Every row gives one point. Each copy is the shape, with its points in the same order, stretched, turned, moved and blurred by noise. Some copies are also mirrored. Which?

Shape (7 x 3):
[[ 1.4  9.3 -3.5]
 [-3.9  6.9 -1.9]
 [ 3.1 -2.6  2.8]
 [ 1.6 -3.4 -2.1]
 [ 0.6 -1.9  4.9]
 [-2.5 -7.5  4.6]
 [-5.4  3.1 -1.6]]
Copy 1 (7 x 3):
[[ 5.8  6.3  2.0]
 [ 0.3  7.4  0.9]
 [ 2.0 -5.9  1.2]
 [ 2.4 -3.1 -4.1]
 [-1.1 -4.2  2.7]
 [-4.5 -7.2 -2.2]
 [-1.1  5.2 -1.5]]
Copy 1 is: only turned
Copy 2, 7 rows:
[[-11.0  -3.2  -1.1]
 [-10.2   3.5   1.3]
 [  4.0  -1.6  -0.5]
 [  2.6   1.7  -4.9]
 [  3.5   0.7   2.9]
 [  7.7   5.4   1.1]
 [ -6.6   6.2  -0.8]]
Copy 2 is: mirrored
Copy 3 (7 x 3):
[[10.5  4.3 -3.1]
 [ 4.6  6.9 -3.6]
 [ 0.6 -2.0  2.3]
 [ 0.4 -3.4 -2.2]
 [-0.8  0.6  3.6]
 [-6.0 -0.5  1.5]
 [ 1.3  5.2 -4.8]]
Copy 3 is: only turned

Shape (10 x 4):
[[  2.4   7.5  -1.1  -1.5]
 [ 11.4   5.8  -3.5  -0.4]
 [  1.1   4.7  -2.0  -2.6]
 [  0.1 -15.0  -2.4   0.0]
 [  0.3   1.9  -4.3  -1.9]
 [ -0.8   2.7  -2.6  -2.3]
 [  0.1   6.8  -1.1   2.6]
 [ -1.5   1.0   0.6   0.2]
 [  1.9   2.5  -1.1  -3.6]
 [ -1.5   4.8   9.7   0.9]]
Copy 1, 10 rows:
[[  1.5   0.2   7.3  -0.4]
 [  7.7   4.4   4.6  -1.3]
 [  0.2  -0.1   4.5  -1.7]
 [ -2.3  -1.8 -15.5  -1.2]
 [  0.5  -3.2   2.4  -3.2]
 [ -0.6  -1.9   3.8  -2.4]
 [  1.3  -2.4   7.0   2.4]
 [ -2.5  -2.0   1.1   0.8]
 [ -1.0   1.2   2.4  -2.4]
 [ -7.0   3.9   2.7   5.7]]
Copy 1 is: mirrored
Copy 2, 10 rows:
[[ 3.6  3.6 -5.6  5.8]
 [ 0.8 -3.4 -9.1  8.6]
 [ 4.3  3.1 -4.0  3.5]
 [ 0.7 -9.4  6.3 -5.9]
 [ 5.7  0.4 -2.8  2.5]
 [ 4.3  1.7 -2.0  2.4]
 [ 2.5  2.8 -1.3  7.7]
 [ 0.7  1.6  0.9  2.6]
 [ 2.5  1.9 -3.8  1.5]
 [-6.7  7.2  1.4  4.5]]
Copy 2 is: mirrored

Shape (11 x 8):
[[ 0.9 -2.8  7.2  0.4 -0.4 -3.9 -0.1 -5.2]
 [ 2.9 -4.4  1.3  6.7 -0.9 -1.1  3.6 -2.0]
 [ 6.6 -5.0  4.4 -0.9 -5.7 -5.2 -7.0  3.5]
 [ 5.9 -6.2  0.9 -0.7  2.9 -3.7 -0.4 -1.2]
 [-1.5 -6.2  1.6  4.9 -1.3  2.7 -4.5 -3.7]
 [ 1.3  1.1  4.8  7.4 -3.9  2.9 -0.3 -1.2]
 [-0.7  7.1 -3.0 -0.9 -1.2  5.9  4.9  7.1]
 [-4.2  8.1 -8.4 -0.3  0.9 -2.5  2.7  6.2]
 [ 6.7 -2.7  2.9 -1.1  2.6 -0.7 -2.6 -5.5]
 [-3.0  2.5 -2.2 -1.8 -7.3  4.9  6.5  2.5]
 [-6.0  3.4 -3.1 -1.5  8.1 -0.4  4.9  9.9]]
Copy 1, 11 rows:
[[ -0.7  -2.6   5.3  -1.0  -0.3   3.0  -0.8  -5.0]
 [ -0.9   2.8   4.3   4.5  -1.9   6.2   4.5   1.4]
 [ -3.9   5.1   4.7   1.8   1.4   3.4 -12.1   1.3]
 [ -4.9   1.8   2.0   4.0   4.6   4.1  -1.9  -2.6]
 [ -7.9  -2.8   2.0  -1.9  -4.9   5.5   1.2   3.8]
 [  2.4   0.7   4.5  -1.1  -4.6   4.0   1.6   6.1]
 [  3.4   9.6  -0.9  -6.0   1.5  -2.0   5.4   6.6]
 [ -1.2   9.3  -2.7  -0.1  -1.1  -8.5   5.8   1.7]
 [ -2.2  -2.4  -0.7   0.9   4.4   3.8  -3.0  -1.9]
 [  2.2   9.6  -1.2  -8.1  -3.7   4.2   6.1   2.2]
 [ -4.0   6.6   4.7  -2.4   4.6  -8.4   8.2   1.8]]
Copy 1 is: mirrored
Copy 2, 11 rows:
[[-0.4 -2.0  4.9  0.0  6.0 -0.6 -2.4 -4.4]
 [ 0.5  4.3  7.1 -0.4 -2.7  2.1 -1.4  0.3]
 [ 7.7 -0.7  5.2  1.6  2.2 -4.3 -5.3  5.2]
 [ 3.0  0.0  6.2 -7.3  2.2 -0.9 -4.1  2.4]
 [-1.5  1.0  3.4  2.2  0.4  4.8 -6.8  4.7]
 [ 2.4  5.8  4.2  7.2 -1.0  2.8  1.1  1.9]
 [ 4.1  1.8 -2.5  2.1 -7.3  0.4 11.0  3.9]
 [-3.6  0.2 -3.1 -1.0 -6.4 -7.4  6.9  3.4]
 [ 2.5  3.4  4.8 -5.4  6.8  1.2 -3.5  1.6]
 [ 5.7  0.0 -5.4  4.9 -9.3  1.2  7.2 -1.8]
 [-5.2 -5.4  3.3 -3.9 -5.0 -2.5  9.7  4.2]]
Copy 2 is: mirrored
Copy 3 (11 x 8):
[[ -5.5   1.6  -0.8   2.4   3.9   0.3   2.1  -6.7]
 [ -2.8  -3.1  -2.7   3.4   1.6  -1.8   7.8  -3.1]
 [ -0.6   1.8   5.3  -4.0  -0.4  -4.3   2.5  -5.9]
 [  0.0  -3.0  -3.4  -3.1   3.5  -3.2   2.8  -8.2]
 [ -3.2  -4.0   0.2   3.9  -2.5   4.1   2.2  -4.8]
 [ -1.2   0.3   2.1   7.2   1.1   1.8   5.2   0.0]
 [  3.6   1.5  -3.3   1.1   3.9   3.2   2.8   9.5]
 [ -0.1   3.2  -7.8   0.6  -2.6   1.0  -1.5  10.8]
 [  1.5  -0.5  -2.8   1.0   4.9  -0.7   1.4 -10.2]
 [ -0.2   3.0  -2.6   0.1   2.1   7.1   7.2   6.4]
 [ -3.0  -2.4  -6.2  -1.2   3.8   0.7  -3.3  11.0]]
Copy 3 is: only turned

Shape (15 x 11):
[[ 4.5 -5.7  5.8  0.4 -4.6  6.8 -2.4 -4.9  1.4 -7.3  3.7]
 [ 4.1 -2.1 -4.9 -2.9 -6.8  1.4 -4.4  4.0 -0.9  3.9 -5.1]
 [ 1.8  5.6 -2.8  2.7 -1.3 -0.1  6.7  3.5 -5.0  2.8 -2.8]
 [ 4.3 -2.1  4.7  5.1  1.5 -4.1  2.8  2.9  5.1 -4.9 -2.6]
 [-0.1 -2.1 -5.1  0.3  5.9  7.5  2.4 -1.6 -5.4 -1.5  3.3]
 [ 4.6 -5.5 -5.9 -8.2  1.1  2.0  5.1  6.9 -7.4  4.7  1.5]
 [ 2.0  1.7 -5.0  1.9 -0.5 -4.0  8.5  5.6  3.1 -2.4 -1.6]
 [ 1.9  0.3  3.8 -0.1 -2.4  8.3 -5.0 -0.1  1.8  4.1  5.8]
 [-0.6  5.0 -2.4 -2.8  2.0 -3.4 -3.7  3.5 -1.1 -7.3  1.8]
 [ 0.5  4.7  1.6  3.8 -0.1  2.1  4.6  4.3 -0.3  0.2 -4.3]
 [-8.0 -6.9  1.1  6.0 -7.6  0.7 -5.9  2.4  5.6  5.5  2.1]
 [ 2.3  3.5 -1.3  4.2 -3.7  4.3  5.0 -5.0 -3.4  5.1  2.8]
 [-7.7 -0.4 -6.3 -5.4  2.4 -5.0  3.7  2.1  4.1 -0.8 -5.3]
 [-5.4  3.6  1.3 -0.3 -8.4  3.4 -3.3  0.9 -6.6  3.2  3.5]
 [-0.5  5.4  3.3  5.6 -0.3 -2.9  4.4 -5.4 -7.7  1.7  3.0]]
Copy 1:
[[  4.1   0.0   2.8   2.5  -5.9   2.4  -1.0  -7.9  10.4  -3.5   3.2]
 [  3.4  -8.4   3.5  -2.1  -4.2  -6.6  -1.0  -7.0  -1.6   7.9  -4.8]
 [  0.8  -2.7   1.9  -2.1   2.1   1.7   2.4   1.3  -9.7  -0.1  -2.8]
 [  0.3  -0.1   8.1  -0.9   0.3  -0.6   4.5   2.1   4.4  -7.6  -6.9]
 [  1.2  -3.5  -6.1   3.1   5.3   4.0  -2.0  -5.6   0.8  -2.5  -0.9]
 [  0.5 -15.5  -2.1  -5.7   2.0  -4.3  -4.2  -5.3  -4.3  -1.2   0.5]
 [ -3.5  -5.5   3.5   1.3  -0.2  -0.4   4.0   4.6  -4.2  -7.1  -7.8]
 [ 10.7  -0.8  -1.5  -0.4  -1.3   1.6  -3.7  -0.4   7.0   5.5   2.9]
 [  0.5   6.3  -3.4  -2.3  -0.9  -3.9  -3.8  -0.2  -1.7  -4.4  -7.5]
 [  2.4  -0.6   4.1  -2.1   1.6   4.9   0.7   1.9  -4.1  -0.7  -6.4]
 [  0.6  -2.4   6.7   6.7   1.2  -1.2  -5.2   1.7   7.5   9.3  -1.5]
 [  2.5  -1.9  -0.7   2.2   0.9   4.2   4.2   0.0  -2.5   3.1   5.8]
 [-11.7  -5.5  -0.8  -3.2   1.5   0.7  -0.9   1.9  -0.8  -0.1 -11.6]
 [  2.6   3.1   0.0  -0.8  -0.9   0.1  -8.2  -1.9  -4.3   7.3   4.1]
 [ -1.2   6.6   0.7  -2.5   5.6   2.3   3.2   1.2  -4.4  -0.8   5.9]]
Copy 1 is: only turned
Copy 2:
[[  4.4  -3.0  -3.8   0.4  -4.4   1.7   5.5  -3.6  -5.4  -6.3  -4.1]
 [  2.8  -2.0  -3.3  -2.2   0.5   2.4  -5.6   0.3   4.2   6.7  -4.6]
 [  0.0   7.2   0.3   6.1   2.4   1.4  -4.7   6.4   0.3   5.0  -1.0]
 [ -0.5  -1.5  -2.2   5.1   2.2  -0.5   8.4   7.2   4.0  -3.1   0.7]
 [  1.9   2.6  -4.2   2.7   7.0   0.4  -4.3  -0.5 -10.0  -0.6   1.8]
 [  9.0   2.1  -3.7  -3.6   5.6   4.7  -2.5   5.9  -7.7  11.6   0.0]
 [ -1.9   6.0  -3.7   2.6   4.2  -0.6   3.6   8.2   2.6   4.9   4.7]
 [  2.3  -3.4  -0.5   0.9  -2.1   7.5  -4.0  -5.9  -0.9  -0.7   0.4]
 [  0.3   4.0  -0.2  -5.4   2.0  -1.5  -0.2   4.8   2.9  -3.0   2.4]
 [ -1.1   5.6  -1.1   6.0   2.1   3.4  -2.2   5.7   2.1   0.6  -1.7]
 [ -8.9 -10.8  -3.4   2.2  -4.9  -0.2  -4.4   0.7   1.7   1.3   2.0]
 [  0.3   5.5   1.6   9.0   0.5  -0.7  -4.9  -4.1  -3.1   3.9   1.2]
 [-10.2   3.5  -2.4  -5.0   6.7   0.1   0.8   7.5   0.4   7.4  -0.2]
 [ -0.4   0.4   3.6  -0.9  -7.9   1.6 -10.6   0.0  -3.9   0.3  -2.2]
 [ -0.6   4.8   7.9   8.2  -0.5  -4.2  -2.9   0.8  -3.5   0.0   0.2]]
Copy 2 is: only turned
